Every row gives one point. Two turns around zero, p and q, are shown by what they do to some points. Write where each new point lands after one turn and then the other. Backwards means that the second turn is done in reverse. Each puzzle has new turns, and all numbers are rounded.

Turn p:
[-16.8   2.9] -> [-9.4 14.2]
[-13.3 -16.8] -> [-21.4  -1.8]
[ 12.8 -14.8] -> [ -2.0 -19.5]
[17.4 28.7] -> [32.8  7.0]
Turn q:
[ 7.5 13.6] -> [-11.2  10.8]
[-6.5 18.9] -> [-19.9  -1.4]
[ -1.1 -32.5] -> [31.1 -9.5]
Where do these land?
q, then p: [ 13.8 -16.8] -> [20.1 -8.3]
q, then p backwards: [-19.6   4.3] -> [  6.7 -18.9]
p, then q: [-29.1  12.6] -> [-31.6  -2.7]
q, then p: [4.9 2.4] -> [3.2 4.4]
p, then q: [30.1 -2.6] -> [27.8 11.9]

Turn p:
[ -5.0 -11.8   1.5] -> [-7.4 -5.3  9.2]
[-21.4  35.0 -21.1] -> [-16.0  20.3 -38.2]
[ 11.6 -26.5  26.7] -> [11.1 -7.1 37.1]
[ 5.4 12.4 -0.4] -> [ 8.3  6.2 -8.7]
[ 9.5 -9.0 -6.7] -> [  4.2 -14.1   0.6]
Turn q:
[  2.6 -37.5  25.4] -> [ -6.5 -43.8 -10.0]
[ 22.7  18.5 -22.4] -> [22.9 19.1 21.7]
[-13.0  10.4 -17.3] -> [  4.1  21.4 -10.0]
[-8.9  1.3  7.1] -> [-10.5   0.1  -4.6]
[-3.4  7.3  7.2] -> [-9.9  3.1  3.0]
Where do these land?
q, then p: [-2.7  0.8 20.3] -> [-17.8   3.2   9.7]
q, then p: [  0.8  -2.3 -21.7] -> [ 17.7  -5.0 -11.8]
q, then p: [ 0.5 29.7  5.1] -> [-1.9 30.1 -0.4]
q, then p: [ 11.3 -26.2 -16.2] -> [ 18.1 -27.2   2.9]
q, then p backwards: [ 11.1  17.8 -14.3] -> [ 2.2  6.1 24.5]
q, then p backwards: [-21.0 -19.9  26.9] -> [-12.9  -9.9 -36.0]

Turn p:
[ 10.3  -2.0 -26.2 -21.8   3.6 -24.3] -> [ 30.6 -16.6  -6.5  -4.0  -8.6 -23.0]
[  2.5 -10.5  38.5  -5.5  -3.1   1.6] -> [-20.2  16.2  25.7 -13.2 -11.7  -0.4]
[  0.9  14.3 -13.2 -21.7 -17.9  -6.0] -> [  3.7  -0.7 -24.0  -9.5  -6.6 -22.0]
[-19.2   4.6  36.0  38.8  12.7   7.4] -> [-24.7  25.4  26.6  16.2  27.4  20.9]
[-18.5  -2.6  10.8  -4.1   8.8  17.8] -> [-17.2  -5.1   5.4 -14.4  14.6  10.2]
[  0.3 -13.7 -17.9  26.7  -6.0   1.7] -> [ -0.6 -13.3  -3.5  30.5  -2.4  11.7]
[ 23.7   9.9 -28.0 -12.3   1.9   1.7] -> [ 28.4  -5.7 -23.7  -5.4 -12.6   2.6]
Turn q:
[  1.7   5.5  25.8  12.0 -13.6  -2.6] -> [  9.5  27.9   0.3   5.2  -5.6 -10.4]
[-3.2  1.3 -6.5  5.5 44.3  0.5] -> [-32.6 -18.0  -1.6   5.7  18.1 -17.3]
[ 51.1   7.6 -21.3  10.5 -19.8   7.2] -> [ 23.7  -8.1 -53.1 -11.1 -10.1   2.6]
[-17.9   2.4  24.8  -5.1   8.3   9.0] -> [-5.6 17.6 18.8 11.1 17.1 -2.0]
[  1.0 -10.8  15.6 -28.8   5.9  -5.0] -> [19.0 -9.2 20.4  5.7 17.6 -6.8]
[-13.0 -16.9   9.8  14.4  -2.7   2.2] -> [ -6.1   8.2   8.8  20.7 -12.5   0.8]
[-11.1   7.4 -49.6   5.1 -12.8   8.6] -> [-17.9 -17.3 -12.7 -21.8 -18.1  36.3]
[ -8.5   3.4   1.3 -13.7  -9.5 -19.9] -> [ 10.1  -1.3  19.1 -15.5  -6.4  -3.3]
Where do these land?
q, then p: [-19.3   7.7  11.9  18.1  29.1  24.3] -> [-6.1  0.2  3.8  7.5 47.2  2.7]
p, then q: [ -5.2  -0.6  10.6 -11.6  16.8   0.6] -> [ 8.8 -2.0  9.5  2.2 18.4 -6.5]
q, then p: [  0.5 -17.6  -1.6  30.1  -2.4 -10.9] -> [-14.8   1.3 -11.5  27.1  -3.5 -15.6]
q, then p: [ -1.1  13.1 -19.4  -5.5  12.7 -14.7] -> [ -5.0 -19.2   9.8 -15.4  -2.2 -15.1]
p, then q: [-13.4 -13.3  -9.1   0.6 -42.7 -14.5] -> [-11.3  -0.3  17.6  -4.0 -44.9  -2.3]
p, then q backwards: [ 12.4   1.3 -23.1   0.1  10.3   4.5] -> [ 17.6  -9.3  -8.7 -10.2 -14.2   6.4]
q, then p: [ -4.7 -13.8  -3.9  12.2  12.7  10.3] -> [-10.9  -7.2   2.2  17.3  11.9   5.3]
q, then p backwards: [ 24.1 -15.4  -4.1  -8.9  -8.2  -5.0] -> [ 10.2  -2.7 -27.7  -5.2   5.1  -8.5]
q, then p: [  6.8  38.7  38.6 -35.2 -28.5   5.4] -> [ 43.3  37.1  -6.2 -41.3  -3.1  10.0]

Turn p:
[ -5.1  17.8   4.7  13.5  11.1 -32.3  11.2 -10.8] -> [-14.6  12.6 -14.2   6.5  36.0   5.6   1.2  -3.5]
[-13.8  16.4  -5.3 -18.1  15.8 -24.6  -2.2 -26.4] -> [ -1.9  19.6 -21.1 -14.1  25.2  -7.4 -25.4  -1.3]
[  9.6   0.1 -17.8   2.2  -0.5  12.2   0.5  19.3] -> [-14.3  -4.6   1.9   2.3 -22.7   1.9   6.2  12.0]
[-28.2 -12.5  -4.8  -6.7 -75.2  -4.3 -18.4  16.2] -> [  8.1   7.0  42.5  37.5 -16.3 -59.1  -4.9 -13.5]
[  8.2   3.1  10.2 -16.7   6.7 -20.7   5.5   0.5] -> [ -0.4   2.7 -25.3  -1.9   6.1  -5.3   2.1 -15.6]
[ -9.0 -22.4  -2.0  -3.3  18.3 -16.4  11.7 -10.0] -> [ -2.3 -23.8 -13.7  -2.0  18.0   2.2 -18.1  -4.1]
[ 7.4  6.6  6.6  0.6 17.2 28.9 19.2  6.3] -> [ -7.6  -4.4   6.2 -19.8 -14.3  29.1   7.8  -7.7]
[25.0 -3.5 -0.1 17.7 -7.8 30.0 -9.6 -6.6] -> [ 20.4   2.5  13.1   9.3 -20.6  23.7  10.8  16.2]
[  5.8  -5.6   8.3  10.9  14.5  27.1 -17.9  11.5] -> [ 12.3 -11.7  10.7 -17.8 -11.2   9.3  20.2  17.7]
Turn q:
[ 21.3 -26.4  27.6   4.5  10.4  19.6 -15.2  19.4] -> [-16.7 -26.1  -1.0   8.4   7.6  19.4  -9.6  38.4]
[-14.1  12.2  25.7  25.6 -14.3   2.4  -8.8  -8.9] -> [-19.5  24.5 -17.9  17.7   3.6  12.8 -14.6  -5.4]
[ 23.1 -20.7  -5.3 -10.4   1.1   0.9 -12.5  21.4] -> [ 10.3 -29.9   0.0  -5.2   2.3  -5.4  -9.5  23.7]
[-13.5  16.1 -23.3  -0.2   7.8  12.4 -14.1  29.0] -> [ 24.2  -1.9 -23.9 -26.8   2.7  17.4   6.8   0.2]
[ -0.6   3.8  -2.3 -21.0 -22.7 -20.8 -21.3 -13.9] -> [ -0.2   3.6  -3.6  -6.0  20.7 -32.7 -19.2 -11.2]
[-22.5  19.2 -12.2 -23.8 -20.3  -4.5   8.0   1.4] -> [  1.6   0.5  -6.5 -22.6   1.6  -9.5  -2.6 -37.9]
[ -9.5 -25.2 -20.8   2.9  11.5 -27.7  23.9 -21.0] -> [ -0.5   8.4  13.1   5.1 -28.4 -35.6  27.1   1.5]
[ 20.0   9.0  25.4   1.5  14.1 -17.2  27.7 -13.4] -> [-10.9  14.2  42.5  10.3 -13.7   5.4 -10.8   1.7]
[-23.2   0.1 -20.6   0.9   9.0  19.6 -16.5  -5.7] -> [  6.0   4.3 -22.9  -7.9  15.9   2.4  28.8  -2.0]
[19.1 11.9  5.8 19.9  3.3 15.1 28.7 -8.3] -> [  5.8   2.4  20.2  27.0 -12.2  25.5   3.4  -8.9]
Where do these land?
q, then p: [ -0.1  13.9  13.0 -16.2 -18.1  -0.4   1.5  -5.8] -> [ 18.4   3.7  -1.8 -14.0  15.9  -2.3 -10.1   8.8]
p, then q: [ 3.4 -0.9 -5.0 27.7 15.9 -6.6  7.7 -2.2] -> [-4.1 -7.1 -8.1 -6.7 -8.5 20.5 19.9  9.9]
p, then q: [ -5.5 -20.2 -15.4 -18.3 -13.0  -2.2  48.0  10.0] -> [-22.6  14.1 -33.4  23.0  17.2 -26.3  15.7  -1.0]
p, then q backwards: [ 20.7 -15.0 -21.2  33.1  -5.7 -11.2  -9.1   2.1] -> [ 22.4 -27.3   6.1  27.4   6.7  16.1  -8.6  -5.8]
p, then q: [-23.2  37.3   9.9 -17.3  -2.4   1.5 -19.3  -1.0] -> [  3.1  20.3  27.4 -29.0  10.2  -2.7 -17.1 -17.0]
q, then p: [ -4.0  32.4  13.0 -21.3   3.9  21.9  -6.9  33.8] -> [ 24.5  -3.9  -1.2 -37.8 -31.5   2.6 -17.6   4.7]
p, then q: [-23.8  11.0  39.3  12.3   6.4  12.2   0.2  20.9] -> [-31.4  -1.6  41.7  -6.3  -6.5   0.8  10.4  -9.5]
p, then q backwards: [ 12.0 -33.1 -16.0   9.4  17.4 -26.2   5.9  -1.1] -> [ 12.0 -26.1   4.6   7.1 -23.2  24.1 -20.4  13.4]
q, then p: [ -2.9   3.2   6.5  -9.8   1.9  18.2   8.5 -33.6] -> [ -2.5  -4.1   7.4 -12.4  28.3  23.4  -4.5  -9.7]
q, then p backwards: [  1.6 -20.5 -22.8   7.5  -8.3   7.5 -26.9 -23.1] -> [  7.4  -8.9   8.7   9.1  -5.3 -38.8 -22.7   6.0]
p, then q: [ 21.7  -8.1  -1.3  -7.1   1.8 -14.6  -9.7   0.1] -> [ 24.5  -5.4  -4.9   7.5 -11.5  -6.9   3.0  -0.1]
